Each row of a before or after table is a point. One or more steps were done to the points. Then noise was added and the rows were shuffled. The steps act on columns, c1 being the first. What was done? A step turns or swaps two columns, mirrors them in a line or flattens them onto one, adds a multiple of one to another, or multiplies or shifts one. Angles are multiples of 10 degrees, from the lower column toward the higher: turns from -170 to 170, lines from 10 to 170 but not 90. Use the fewest steps. Two steps may share a column if one is a turn and the other turns, adds or multiplies; they go together, in the order done. Otherwise the lowest column goes first.
In the rows, zero is written as 128.

Before:
array([[121, 139, 164],
       [130, 103, 138],
       [166, 128, 122],
       [134,  95, 143],
       [132, 147, 111],
       [117, 151,  83],
       [149, 127, 113],
       [133, 129, 153],
       [176,  88,  88],
       [120, 143, 166]])
After:
array([[139, 152, 121],
       [142,  97, 150],
       [101, 177, 132],
       [222, 133, 131],
       [248, 142, 182],
       [132, 106, 144],
       [142, 106, 114],
       [181, 142, 135],
       [108, 104,  98],
       [108, 102,  95]])
Steps: multiply c1 by 2.5; mirror c2 and c3 in the line at 150 degrees

Before:
array([[155, 121, 112, 141, 130, 156, 172, 125],
       [123, 154, 114, 128, 137, 146, 169, 128],
       [106,  87, 123,  64, 118, 115, 152, 113],
       [124, 124, 119, 155, 142, 119, 150, 132],
       [133, 140, 123, 172, 148, 156, 183, 128],
       [132,  98,  93,  53, 112,  75, 142, 110],
       [145, 142, 121, 127, 136, 140, 168, 140],
       [146, 109, 130, 108, 135, 128, 115, 159],
       [132, 133, 106, 141, 151, 160, 174, 157],
       [148,  69, 157, 104, 121, 115, 120, 165],
       [126, 108, 150, 105, 140, 125, 117, 149],
       [134, 111, 154, 118,  89, 128, 112, 158],
       [154, 105, 166,  89, 130, 113, 117, 129],
       [130, 149, 132, 131, 134, 115, 196, 149]])
After:
array([[112,  99, 156,  25, 103, 123, 101, 113],
       [131, 115, 110, 149, 180,  74, 113, 157],
       [125, 133,  99, 128, 137,  88, 108, 128],
       [140, 117, 145,  96, 166, 138, 137, 159],
       [133, 137, 158, 111, 119, 139, 141, 158],
       [131,  83, 128,   8,  94, 159,  84, 110],
       [125, 119, 124, 172, 146, 121, 105, 131],
       [146, 142, 170,  65, 130, 146, 127, 128],
       [129, 145, 114, 133, 156,  95,  68, 149],
       [142, 113, 192,  89, 157, 144, 126, 165],
       [132, 133, 116, 199, 147,  70, 104, 128],
       [127, 132, 158,  91, 161, 137, 134, 150],
       [147, 112, 123, 148, 126,  79, 113, 125],
       [140, 132, 114, 127, 148,  93, 105, 141]])
Steps: multiply c1 by 0.7; turn c2 and c3 by -50 degrees; multiply c4 by 1.6; add 1 times c8 to c5; turn c6 and c7 by 140 degrees

Before:
array([[112,  89, 203, 172,  87, 146, 127,  90, 131, 187,  31, 115],
       [ 97, 153,  66, 126, 148, 127, 127, 168, 125,  91, 130, 183],
       [ 73, 126, 208, 139,  81, 133, 129, 100,  58, 152,  75, 148],
       [188, 138, 102, 123, 151, 121, 122, 106, 172,  88, 184,  60],
       [129, 167, 149, 116, 140, 100, 106,  91, 189, 109, 166, 147],
       [ 90, 154, 183, 155,  39, 162, 120, 136, 115, 157,  84, 150],
       [126, 135, 148, 112, 138, 148, 144, 174, 138,  74, 151, 197],
       [ 69, 159, 140, 168, 128, 126, 156, 160, 137,  59, 132, 168],
       [ 54, 104, 176, 117,  71, 158, 159, 106, 128, 160,  84, 128]])
After:
array([[ 64, 145, 121,  64, 156, 123, 122,  93, 171, 175,  87, 106],
       [108,  63, 112, 142,  74, 149, 122, 218, 129,  33, 182, 172],
       [173, 173, 151, 173, 162, 126, 128,  96, 130, 195, 152, 126],
       [169, 128,  82, 149,  69, 135, 129, 213,  61,  62, 123, 165],
       [165, 175,  76, 186, 129, 124, 155,  96, 139, 173, 148, 182],
       [137, 192, 100, 137, 147, 101, 107, 111, 186, 129,  95, 110],
       [187,  91, 111, 120,  55, 152, 157, 173, 127,  70, 143, 169],
       [160, 139,  79, 180, 135, 151, 140,  75, 142, 154, 140,  98],
       [149, 170, 104, 159,  12, 164, 126, 152, 117,  66, 161, 165]])
Steps: turn c4 and c12 by -60 degrees; turn c1 and c12 by -140 degrees; multiply c2 by 1.6; turn c3 and c10 by -140 degrees; multiply c5 by 1.3; add 0.5 times c9 to c8; turn c8 and c11 by 140 degrees

Before:
array([[121,  99, 104,  62, 135, 159, 100, 173, 111, 185, 110, 129, 128,
        143, 140, 120, 151, 117, 137, 126, 123, 139, 100, 156],
       [101,  98,  70, 177, 146, 143,  90, 155, 206, 106, 163, 143, 145,
        119, 161, 166, 120,  25, 195, 101,  96, 163, 160, 151],
       [131,  48, 162,  64, 137, 115, 102,  99,  24, 123, 175, 132,  93,
        217, 156,  75, 181,  92,  81, 158, 135, 106, 117, 168],
       [147, 175,  86,  77, 121, 191, 120, 188, 135, 133, 121, 179, 106,
        132, 125, 107, 173,  51, 140, 117, 149,  92, 157, 216],
       [ 73, 128, 171,  94, 175, 216, 122, 173,  77, 117,  80, 220, 198,
        160, 125,  95, 170, 120, 130, 196, 107, 111,  81, 125],
       [156, 128, 116,  40, 131, 107, 141, 134, 149, 123, 159, 190, 140,
        151, 124, 176, 152, 105, 126, 150, 105, 143,  64, 143],
       [135,  84, 144, 124, 146, 120,  71,  90, 213, 166,  85,  87, 133,
         79, 112,  85, 142, 139, 178, 160,  70, 199, 130, 103],
       [104, 156, 175, 133, 214, 144, 121,  70, 163, 125, 193,  93, 179,
         92, 132, 139, 163, 137,  54, 167,  96, 120, 116, 106],
       [127, 199, 115,  93,  56, 212,  90, 106, 172, 144, 193, 133, 124,
         69, 120, 115, 155,  80, 123, 164,  87, 228, 121,  86],
       [144, 115, 148,  71,  98, 129, 100, 125,  91, 110, 152, 115,  90,
        129, 172, 106, 116,  85, 188, 128, 111, 118,  84, 164],
       [179, 152, 164, 123, 149, 115,  81, 176, 103, 136, 112, 138, 145,
        113, 146, 160, 152, 161,  96,  87,  93,  82, 190, 103]])
After:
array([[134,  85, 155, 121, 150, 117,  75,  92, 209, 109, 178, 154, 131,
         80, 115,  82, 107, 158, 179, 102,  73, 160, 125,  97],
       [102, 154, 150, 104, 215, 145, 118,  72, 162, 120,  81, 184, 181,
         92, 146, 137,  96, 127,  53,  70,  96,  86, 117,  94],
       [126, 198, 165, 117,  55, 212,  94, 109, 171, 171,  70, 145, 125,
         70, 128, 117, 102, 151, 125, 127,  86, 231, 120,  74],
       [101,  98, 123, 170, 144, 143,  91, 153, 204, 235,  91, 126, 146,
        118, 157, 166, 145, 127, 195, 191,  95, 177, 158, 157],
       [ 72, 123, 176,  78, 175, 218, 119, 170,  73, 137, 141,  22, 200,
        160, 139,  96,  86, 118, 132,  64, 106, 200,  80, 126],
       [141, 115, 124,  78,  97, 128, 100, 124,  92, 172, 109, 147,  89,
        129, 168, 106, 151, 117, 187, 108, 111, 106,  84, 177],
       [133,  48, 146,  60, 133, 116, 104, 101,  26, 163,  84, 140,  89,
        219, 173,  78,  86, 133,  82,  85, 135, 110, 119, 180],
       [155, 127, 153,  39, 132, 107, 143, 136, 150, 149,  77,  78, 141,
        151, 135, 177, 103, 126, 126, 131, 108, 206,  66, 144],
       [122, 101, 141,  61, 133, 161, 100, 172, 107, 126, 147, 122, 129,
        144, 144, 121, 108, 186, 134, 152, 124, 142, 102, 167],
       [150, 177, 132,  77, 122, 187, 119, 188, 136, 206, 116,  77, 111,
        135, 138, 108,  85, 145, 138, 173, 150, 144, 157, 246],
       [179, 151,  75, 117, 146, 114,  85, 175, 101,  99, 140, 111, 145,
        113, 150, 161, 112, 129,  99, 109,  94,  92, 186,  94]])
Steps: turn c3 and c20 by -110 degrees; add -0.3 times c5 to c4; turn c10 and c18 by 100 degrees; add 1 times c12 to c22; turn c11 and c12 by 160 degrees; mirror c15 and c17 in the line at 10 degrees; multiply c24 by 1.3
